Each row is a point. The last column is the point's height on a tilted bowl or saddle (a function of degree 2), plus a little noise. Count its main directions that bend up, bend down and stay straight.

Points:
[[ -2  60  22]
 [  6 -37  -3]
 [-57 -21  -9]
 [-43  50  60]
 [ 48  21 -54]
 [-10  37  32]
 [ -8   4  22]
 [ -8 -23   9]
 [-10 -10  17]
 [ 28 -18 -12]]
Directions: 0 up, 1 down, 1 straight

Points:
[[  9  -4   9  11]
 [ -2  19  41  56]
 [-27   0  19 -12]
 [-31  43  -5 -60]
 [ -6  -9  -3   4]
 [ -4  49   9  -5]
 [ 13  22  -3   4]
 [ 12  11  10  19]
 [  3 -15  60   9]
 [-36  24 -11 -50]
 [ 13  19 -11  -2]
 [ 33  10  -4 -11]
 [  5 -19   1  -2]
 [-11  26  -9 -11]
 [  8  -5  -2   8]
 [ -3  -8  40  14]]
Directions: 1 up, 2 down, 0 straight

Points, 15 rows:
[[ -5  17  -7 -10]
 [  7   3  21  -5]
 [-39 -12  -9 -22]
 [-29  17  11 -21]
 [ 37  -5  19 -12]
 [ 15  14  17  -8]
 [  0 -59 -19 -17]
 [ -7   4  15  -6]
 [ -7   0   2  -5]
 [ -9  -3  40 -10]
 [ -2 -17  37 -10]
 [-41 -60   9 -60]
 [ 12   3  -8  -1]
 [ 22  14   0  -8]
 [-42  -1  -1 -27]]
Directions: 0 up, 2 down, 1 straight

Points, 17 rows:
[[ 14 -17   5  -3]
 [-35  17 -11  16]
 [-42  16 -18  30]
 [ -3 -26  33  28]
 [ 11  -3 -27 -37]
 [  0  13 -22 -30]
 [  2 -36 -17 -16]
 [-26 -40 -10  29]
 [ -7 -54  25  26]
 [-41 -30   3  60]
 [-15  -9 -25 -12]
 [ -6  24  58  48]
 [ 42  -3 -18 -10]
 [-25 -12 -37   2]
 [-34 -60  -4  59]
 [ 29  -1 -22 -28]
 [-41  12  11  41]]
Directions: 1 up, 0 down, 2 straight

Points (24 x 5):
[[  1 -21   8   8 -13]
 [-28  14 -17  -3 -53]
 [ 29   5   1  -6  24]
 [  5   4  10   9 -11]
 [-18  24   1 -21 -42]
 [-12  12  -1   2 -24]
 [-15   0   6  26 -14]
 [ 10  12 -14   0  14]
 [ -2  14 -18  12  -4]
 [-14 -16   4   4 -16]
 [ 17  22   4   4   0]
 [ 18 -25  15  14 -26]
 [  3  -4 -21 -14   9]
 [-10   5  18   9 -15]
 [ -7  14   4  -4 -18]
 [-28   9 -15 -14 -60]
 [  1 -25   3  11  -8]
 [  4 -17  11 -60 -54]
 [ -5   1 -16  -4  -4]
 [-10  10  32   9  -4]
 [ -6 -23  -4  -8 -24]
 [ -1   8 -17   2   2]
 [  3  13 -30 -19  24]
 [  6   6 -15 -27  11]]
Directions: 2 up, 2 down, 0 straight

Points, 26 rows:
[[ 11 -10  20  19   6]
 [ 13   8 -17  29 -30]
 [ 14 -12  -6   0 -16]
 [-30  13  -7  29  -1]
 [-15  -3  38  13   4]
 [-23  -3  -3  17  -2]
 [ 32 -16  -2 -28 -46]
 [ 40  -9 -13   1 -47]
 [-22   8  19 -33   3]
 [-14  24  -7  60 -37]
 [  8  -5   4  -8  -8]
 [-15 -29 -39   6 -60]
 [ 17  33  11 -13   0]
 [ 32  -2 -19  11 -45]
 [-19   6   2  17   5]
 [-16  18  -7   2  14]
 [ 22  41  -8  -6 -11]
 [ 14 -15 -21  -3 -36]
 [ 34 -28   5  14  -6]
 [-10   6   1   0   6]
 [  8  -9   4  12  -4]
 [ -6   0  17  -2   6]
 [-17 -26  15 -24 -21]
 [ 29  16 -25  22 -56]
 [ 13   0   2   4  -7]
 [-20  15  22  14  13]]
Directions: 1 up, 3 down, 0 straight

Points, 23 rows:
[[-12  -5   9  -5  -3]
 [  7  19  -3  18   0]
 [-26  -4 -31  25 -43]
 [  6   4   8   1   1]
 [ 22  14  17 -29   1]
 [  0  20 -34   1 -12]
 [-19   0 -14 -25 -10]
 [  6   7  25  -5  -6]
 [-11  19   9 -10  -6]
 [-14 -20  27 -19   3]
 [-23   0  -4 -12  -7]
 [ 22 -44 -22 -14   0]
 [ 15 -17  15   9   2]
 [ -5   5 -31  19 -23]
 [ 11 -24  -8  13   6]
 [ -5  -6  17  60 -60]
 [  8  -4   4   6   1]
 [-11 -10 -11  12  -9]
 [ 13   8   3 -16   4]
 [ 27  19  16 -22  12]
 [ 15 -25 -19  -3   4]
 [ 24   1  -4  13  14]
 [ 14 -31   4  19   8]]
Directions: 1 up, 2 down, 1 straight

Points (45 x 7):
[[  4   5   4  26  21  21  17]
 [ 15  -7   4 -21  18  14   4]
 [  6  41   7 -30  -6 -24  18]
 [ 11  20  10 -19  15 -39  25]
 [ -3 -12 -16 -18  28  -3  15]
 [-23 -13  39  11 -44  12  11]
 [  5 -38   4  10  36   0  27]
 [ -6  22 -18  19  17  -4  25]
 [-32   4 -36   3  -6 -30  36]
 [-11  14   8  -9   3  15   3]
 [ -5  10  45  24 -20  28  12]
 [ 32   3   8  23 -29  46  17]
 [ 13  16 -12  14   8 -34  31]
 [-22  -3  -3   0  23  20  12]
 [ -5  -9 -19  -3  19  15  11]
 [ 12  -4   2   8  -6 -29  17]
 [ 15 -35 -30  13 -33  11  18]
 [-38  -8  21 -26 -17   7   7]
 [  8 -27  13 -37 -44  10   5]
 [-30  20 -17  18 -31 -18  33]
 [-22 -18   4  -9   2  22   4]
 [-14 -13  33  11  -9 -12  12]
 [-23 -23  29  -2  -7   4   6]
 [ 10 -18   1  14  25  -8  21]
 [-23  24  -5 -34 -10  26   8]
 [  4  -3  27  14  23 -23  26]
 [ 28 -44  -1 -25   1   3  11]
 [ -7  -6  16 -36  18 -24  15]
 [-23   1  11 -19 -38  27   5]
 [-19  32   0  11 -13  27  15]
 [-34   9 -16   7  -8 -10  22]
 [ 10 -12  20 -10 -14 -18   5]
 [ 36 -49  20  -9  -3  -6  16]
 [ -4   8  54   7  16   5  16]
 [-17 -31   7  21  33   0  31]
 [-19 -35  21  60   6  42  41]
 [ 10  23  17 -23 -27  21   4]
 [  1  10   1   2  24 -21  21]
 [  3  14 -33  49 -14 -33  60]
 [ 32 -34   2 -16   5 -11  13]
 [ -3   5   2  -4 -17  19   0]
 [ 40  18  11  40  -1   1  37]
 [  6  16 -14 -24   4  14   5]
 [ 25 -28  -6 -10   4   9   6]
 [-19  35   1  -9  -9   3  11]]
Directions: 6 up, 0 down, 0 straight

Points:
[[ 16 -17   9  -2 -23  -2  -4]
 [ -3  24 -24  -1 -34  14 -32]
 [ 14 -33   7  -9   8 -17  -9]
 [-27  47   8 -22 -17 -55  20]
 [ 43 -29  35 -15 -19  -5 -26]
 [-19  43  -6  15 -11  -5 -35]
 [-16 -26 -10  -5 -25  11   3]
 [  2  17 -35  -3  23 -16   2]
 [ 19  11 -21  17   5 -22 -24]
 [ -9 -15 -23  -2   0 -11   5]
 [ 15   3   3  -1  14  -1 -10]
 [ -1 -16   4  41 -17  -9 -23]
 [-44  -6 -39  -1   5  -4   6]
 [  8 -23 -39  17  13  18  -5]
 [ 36   5  50  11 -22   7 -15]
 [ 30   3 -26  14 -22  -1 -45]
 [ 23 -21  23 -17  14  -7 -17]
 [-19 -60 -42   4  26  -5  18]
 [ 31   1   4  51 -10 -13 -60]
 [ 14 -42 -33 -23  45  31  20]
 [ 22  21  29  -9 -20  -9  -8]
 [ -2 -24   2  -3  20  25   8]
 [-36 -25 -21  -7 -34   0  -2]
 [ -6 -27  10   0  11 -30   3]
 [ 30 -23  -5  38  22  45 -17]
 [ -1  30  20   0 -17 -17  -5]
 [ 35  -1 -35  30   7  12 -53]
 [  8 -10 -10  -3  -3   9  -5]
 [-17  -1 -43 -13   9 -20  14]
 [ -2   0   4 -20 -18 -23   9]
 [ -9   5   9   7  24  11  -5]
 [ 26  12  16  -3  -3  15 -25]
 [ -7   6   3  16 -17  17  -6]
 [-18 -37 -29 -25 -19  17  -4]
 [ 23  33   8 -24  28  -4 -35]
 [ 18   6 -17  -3 -23   3 -22]
 [  6 -23   1  12   9  -4  -4]
 [ -9 -24  19  -8  24  28   2]
 [ 30 -14  14  29  -3 -22 -32]
 [-18  55  -5  15  -1   7 -53]
 [ -6  43 -34 -26 -26  11 -51]
 [ 27  19  19  -4   1  21 -33]
 [  5   6   9 -20 -30 -14   5]
 [  7  14  10 -21 -16 -18   1]]
Directions: 2 up, 4 down, 0 straight

Points (75 x 9):
[[ 24  24  -1  -4 -26 -23  39  15 -10]
 [-14  -7   6  39  -6  10 -10 -28  16]
 [ -9 -24   2  15   0 -32  25 -30  -3]
 [ 31  34 -28  18 -17 -27   7  -7 -33]
 [-13  11  22   0 -14 -17   0 -12  13]
 [ 11   3  -1   7  17  14  -6 -29   8]
 [ -7   2   9  29   3  24   7  -5  13]
 [ -1  -1 -16 -24 -11  11  11   4 -15]
 [ 10 -36   6 -16 -19  25  -9  30  26]
 [ 15 -20 -12  24  -3   9  18   5  -2]
 [ -9 -11   8   1 -26   5 -10 -19   5]
 [-31   1  21 -25  20  17 -22  13  20]
 [ -3   8  -7   1  11  21   1   5  -4]
 [ 16  -1   5  28 -18  14 -18   7  15]
 [ -6   6  20  -5 -24  -7  15  16  19]
 [ 55  11  24  10   4   0  -8 -15  38]
 [  8   7  11  29 -20 -17  -8 -17  17]
 [-12   9  -8 -11   5 -13  11  21   3]
 [ -7 -10   7  -3  12 -12 -31 -22  18]
 [-11  -8 -10 -13 -32  30 -26  -2 -17]
 [ 31  49 -14   1  -8 -15   0 -34 -25]
 [-16  12  14   1  20  21 -30  55  -2]
 [ -1 -30  -3   6  -9 -19 -12   5  12]
 [ 26   7  -1  14 -19   7   9  15  -1]
 [-31   8  27  -7   3  27   6  13  19]
 [ -7  -2  13  42 -14   2  29   2  24]
 [  8   3 -10  30 -39 -20  37 -15   1]
 [  7 -16  -1 -19   4   9   6 -27   2]
 [ -4 -10 -13  11 -16   7 -23 -22  -4]
 [-48 -10  -5  26   9  12  -6 -38  27]
 [ 18  20  -2   8  20 -17  -2 -14  -2]
 [ 37  -6  -2  -3   9 -23  23  10   3]
 [-24  -3 -24  -6  -7  40   0 -11 -14]
 [ 36   2  -4  11  19  36  12  33 -12]
 [-10  -8   8   2  13 -20  11   6   5]
 [  9 -21  15   1  -5   1   2  -3  13]
 [ 29 -30  24 -24  26   8  34 -13  27]
 [  0  -9  12 -15   8  -9   1   3  13]
 [ 25  19 -18   9 -36  -4 -12  10 -23]
 [  4 -12   4  15   6  18 -17  -6   6]
 [ -4   6   5 -35 -13  10  15 -16   6]
 [  1  25  -7 -19  -4  11  15  27 -22]
 [-11  42  26  15 -36 -11 -25  -9   0]
 [  1  -6  -3 -32   5  34  14  37   6]
 [-18  -4  -1  -8   8   3  14  21  13]
 [-26  15   2 -18 -14 -11  25  -7  11]
 [-30  12   6 -14   2  -1  18   1  17]
 [ 14  20 -16  -7   2 -11 -15   0 -14]
 [-15  -6 -51   7 -10  17  -3  20 -12]
 [  2   7 -18  -8  31 -27   6  15   0]
 [ 10   3 -20 -36   6  -7   8 -18  -6]
 [ -5   8  19  -9 -16  -1   6  16  13]
 [-17  19  51  -3 -15   2  12 -41  43]
 [ 22  15 -15 -26 -24 -14 -36  15  -1]
 [ 24 -14 -14  25  19 -10  -2  -3   0]
 [ -7  22  -3  20   7  -7 -20 -19   6]
 [  4  27  -1   2  25 -18  -2 -22   3]
 [ 12  12  11   1 -13 -16  11  12   4]
 [ 32 -18 -15  23  -9 -29   7  17   8]
 [ 31   1 -11 -22  -2  14  -6  19 -11]
 [  0  -5  -9  -4 -32  16  15  24  -2]
 [  8  16   2   3 -17  -2 -10 -12  -4]
 [ -6 -23  18  26  -4  12  11   8  13]
 [ -9   9   8  22   3   5  15   3   7]
 [ 17   0 -26 -30 -10 -33 -20   9   9]
 [-10 -15 -48   2  20  -7  30  -1   2]
 [ 42  43  -7  -9   2 -12 -11  -3 -29]
 [ 46   9  -7  20 -22  19 -13  13   2]
 [ -4 -26  -9  12  26  35   7  -1   2]
 [ 22  26  -2  17  -7   5  -4 -12  -8]
 [ -2  -4  -8  34 -23  -7 -10  22  19]
 [ 20  10 -11  10 -12  59   3  26 -22]
 [ 43   1  37 -43  24  -3 -17   2  60]
 [-13  15   1  26  11 -14 -13 -25  12]
 [ -6 -10  11 -17 -17  25 -60 -13  24]]
Directions: 4 up, 2 down, 2 straight

Points, 75 rows:
[[-13  21   6   0 -12 -10  -7 -36   1]
 [ 13  20 -16  -1  -7  18  23  23  11]
 [-31   3   1  17 -33  26  -6   7   3]
 [ 19  28 -14   6 -43  32  12  27  35]
 [ 16 -12 -15 -14 -45 -15 -21 -12  15]
 [ 11   4   5  -3 -15   6 -28 -11  10]
 [ -7 -25 -21   3  20   0 -12   9  20]
 [ 12 -16  18 -13 -16  47  13  -8  -2]
 [-39  -2   5  -7  22  27  -4  11   4]
 [-17   2  -5 -28  -2  -2 -12 -18  -7]
 [ -5  13 -21 -32 -10   7 -60 -18  60]
 [ 17  12  20  29   5   1   0  17   3]
 [  4  -4   2  -4  13 -16   8 -13  -2]
 [ 11 -32   1 -13  -9 -21  -2 -16   4]
 [-24  14  -8   4   6  14 -12 -29   1]
 [  9  38  10   8   4   3   4  -5   1]
 [ 42  -1   1  -9  16 -15  20   1  28]
 [ -9  42 -11  18   9   5  17 -19   2]
 [  8 -25   6 -28  -8  -5   4 -18  -2]
 [  0 -31   2  14 -19   4  -2 -29   4]
 [ 23  -2 -24 -18 -32   3 -23  14  30]
 [ -5 -40 -12 -20   5 -12   4  20   7]
 [-15   7   4  20  21 -15 -17   2  12]
 [ -1  -1  -4  -4 -10 -22  -9  -7  -7]
 [-11  11 -11 -17   3 -30  17 -20 -19]
 [  4 -22   7 -17   3  10  19 -10  -5]
 [ -3 -17  -8  -6  -4  14  14 -19 -10]
 [-16 -12  27 -21   1   8 -10  -4  -2]
 [  5   3 -13 -10 -23 -24  25  17 -18]
 [-15   0   3  -7 -26  -2 -23   8   4]
 [-20  -1  21  -7  44  28  19   6  13]
 [-11  17 -33 -18 -37 -29  -4 -35 -14]
 [ 13   2   8  26  26  16  -4   5  -4]
 [  4  17  -5   3 -35  13  17 -17  -3]
 [-11 -19  21  -7 -12  22 -19  13   5]
 [-23  -3  28  -2   2   0 -20  10   9]
 [ -3   5 -23  -3   3  39  -9   8  12]
 [ 13  14  -5   5   8  33 -12  15   8]
 [  7  20 -41  -6 -19 -18   9  -2  -9]
 [ 16  -8  17  40 -10  12  27  -8   2]
 [ 16  21 -19  -1  -8   4 -11 -10   6]
 [-17 -12  21  -3 -11  39   5  -3 -16]
 [  5 -10   2   4  10   8   2 -14  -5]
 [  7  17   4  48 -21  19 -11  -8  -3]
 [  6  22  -1 -11  -3  12 -18  21  17]
 [-22  -3  18  11 -35 -21  -7  -7   2]
 [  1   2 -20   1  -1 -27 -34  24  27]
 [ 21  29  30   5  15  12  12  -2   7]
 [-13  24  20 -16  24  13  -8  27  22]
 [-20   0 -20  37 -17  -5  -7  -6   6]
 [ 14   9   9 -16 -19 -26 -19  14  19]
 [ -3  -1  10   1 -23  15  27  16 -10]
 [ -4 -11  -6  -6 -13  -3   7  11 -12]
 [-18 -31 -11 -27  -3   9  42 -19 -22]
 [  4 -36  33  21  27  -1 -10  -6  26]
 [-12  -1   8  16  -6  -3  -7  12  -1]
 [ 21  14 -17   0  -8 -12  29 -21  -1]
 [  3  28 -13 -11   8  -3 -12  10  11]
 [  8 -26  -5   5 -15 -15  19  -1  -4]
 [ 21 -20 -16 -20   6 -13  12   6  10]
 [-19   7  22   6  18 -17 -24   4  22]
 [-17 -12 -21   0  18  -7   2 -36   4]
 [ -8  23  -5   7 -16  13  22 -16  -9]
 [  2   8 -17  -9  26   8  20   3   7]
 [ 11  20   1   2  -1 -15  14  -6  -4]
 [ -8 -43  13 -10  31  23   0   8  25]
 [ 24 -39  12  18 -18 -22 -25  -8  34]
 [  6  36 -19 -10  16   2 -21  -6  21]
 [  0  12  12 -16  -8  -6 -32   2  19]
 [  1 -20  33  -8  -9 -12 -10   3  13]
 [ -3   2   0   4  29  -7  -1  23  18]
 [ 25  -3  22  52 -32   6 -13   3  13]
 [-33  10  -9 -11  -3  -9   8 -29 -17]
 [-23  -4 -15  -1   5 -44   4 -17 -14]
 [ 23 -17 -16  10  -9  -6 -15   5  13]]
Directions: 6 up, 1 down, 1 straight

Points (71 x 9):
[[ 13 -24 -22 -10  16  18  -3   3   9]
 [ -7  15   4  -4  15  -6 -18  -6   6]
 [-23 -24 -14   3  15   4  14  -9  24]
 [ 37  14  -8   3   7  -8  -4 -14 -11]
 [ 16 -34  39   5  57   0  19   5 -27]
 [  8 -25  -9   0  23 -17   5 -23   2]
 [-15  -9 -18  17 -30  11  -6 -23  24]
 [-12   5  28 -10  -6 -24   7 -33  -1]
 [  9 -10  -1  10 -13   1  10  22   4]
 [ -5  -2  31  -8  34 -12  31   5 -14]
 [-11 -22  -7  22   2   0  -6  -5  26]
 [-17  -5  26   6   3  -9 -22  -8  12]
 [  6   5   0  31 -38  17  -7  26  20]
 [ 12  10  22  -2  18   4  11 -13 -24]
 [ -4 -31   7   3  -4  -3   7  -6   8]
 [-13  24  -8  -8 -20  13   3 -15 -21]
 [  8  48   2  15 -26 -12 -10  11  12]
 [ -3 -29 -10  44  17   5 -10  -8  27]
 [  7  -1 -11 -39   2 -15  16  10 -13]
 [ 21 -16 -35  -8 -13 -22  -5   7  19]
 [ 11   7 -20  28  -9  11  12 -30  -9]
 [  9  12 -13   7  18   3  -5   5   8]
 [-20 -25  -6  27  -1   4 -26  -6  38]
 [ 18 -13  -8  14  -7 -11 -10  20  28]
 [ 10  16  17  26  13 -10  -5  20   6]
 [-13   3  -2 -21  -4  17  -7  10  -6]
 [ 14  -3  19  17  -2 -26  -9  -7   4]
 [-13  11   7 -38 -21   8 -15  25 -16]
 [  7  -5  20  10  -8 -21   0  -8   5]
 [-11   5 -27 -29  -7 -29 -60  36  38]
 [  4   0  28 -11 -31  -6  -9  -4   3]
 [ 19  -4  15  -8 -11  10 -11   2  -4]
 [ -2 -14  -4  -6 -10  -5  19  23   2]
 [  8 -13  44 -10  16  10 -29 -22   7]
 [ -2  -6  -6 -14   2 -20  13  -2   6]
 [ 24  24  -5 -10  23  16  11 -12 -38]
 [-29 -28  -1  -4 -15  -2   6  27  26]
 [-12   2 -11   2  -8  22  22  -2 -17]
 [ -7  27 -24 -18  39 -12  -2  -3   4]
 [  6 -10 -51   1   9  -7   0  18  31]
 [ 18  -4  -3 -34 -22  21  22  -5 -60]
 [ 22 -12 -10   5 -20 -22 -16  40  51]
 [ 19 -12  10 -15 -29   6   3 -10 -25]
 [ 18   5 -11  -7 -38  -7  27  23 -18]
 [ 17 -19   9 -28  15   6   1 -12  -1]
 [-12  -8 -19 -12   7   4  -7  17  14]
 [-18  42  22  24  -9  36  -1 -24 -55]
 [ 23  41  -4  11  -8   5  -9 -13 -27]
 [-10  41  17 -11   1  18 -14  14 -37]
 [ 34 -20 -12 -30  10   7   2   4 -15]
 [ 10  -3  18  -8   2  -1  -9 -11  -2]
 [ 25   8  -2 -18 -25 -20   6   2 -15]
 [-22  29 -10 -15  -3 -21 -29  44  33]
 [  7 -18 -12  26  10  15  20  21 -19]
 [ 18 -33  37  27 -13  11  13  23  -3]
 [ -7  17 -13 -23 -11  26  -2  15 -35]
 [  9 -10  26   6  -8 -22   4 -14  -3]
 [  6 -31 -32   1   6  27 -16 -16  33]
 [-20   7  10  28  14 -30  -3   1  21]
 [-12   6 -28  -9   9   6 -24 -11  29]
 [ 13  20  32  -7 -10  28  -1 -38 -43]
 [ 23   3   9   5   9 -19 -24 -26  -6]
 [-13  -2  -2 -24  13  16  -9   0   8]
 [ -1 -13   1  -8 -20  -8 -10  20  19]
 [ 24  -9   0  14  16 -60  24 -13 -42]
 [  5 -26  36  -5  28  -7 -20   0   7]
 [ 13  -5  25  27   1  -3  21  11 -14]
 [-10  11 -19 -23 -18  19 -12  11 -23]
 [  0  -8  31  11   1  16   8  31   3]
 [ 11 -45 -25   4 -14  23  29 -32 -39]
 [-23  18  25   2  16  24 -34  11 -18]]
Directions: 3 up, 4 down, 1 straight
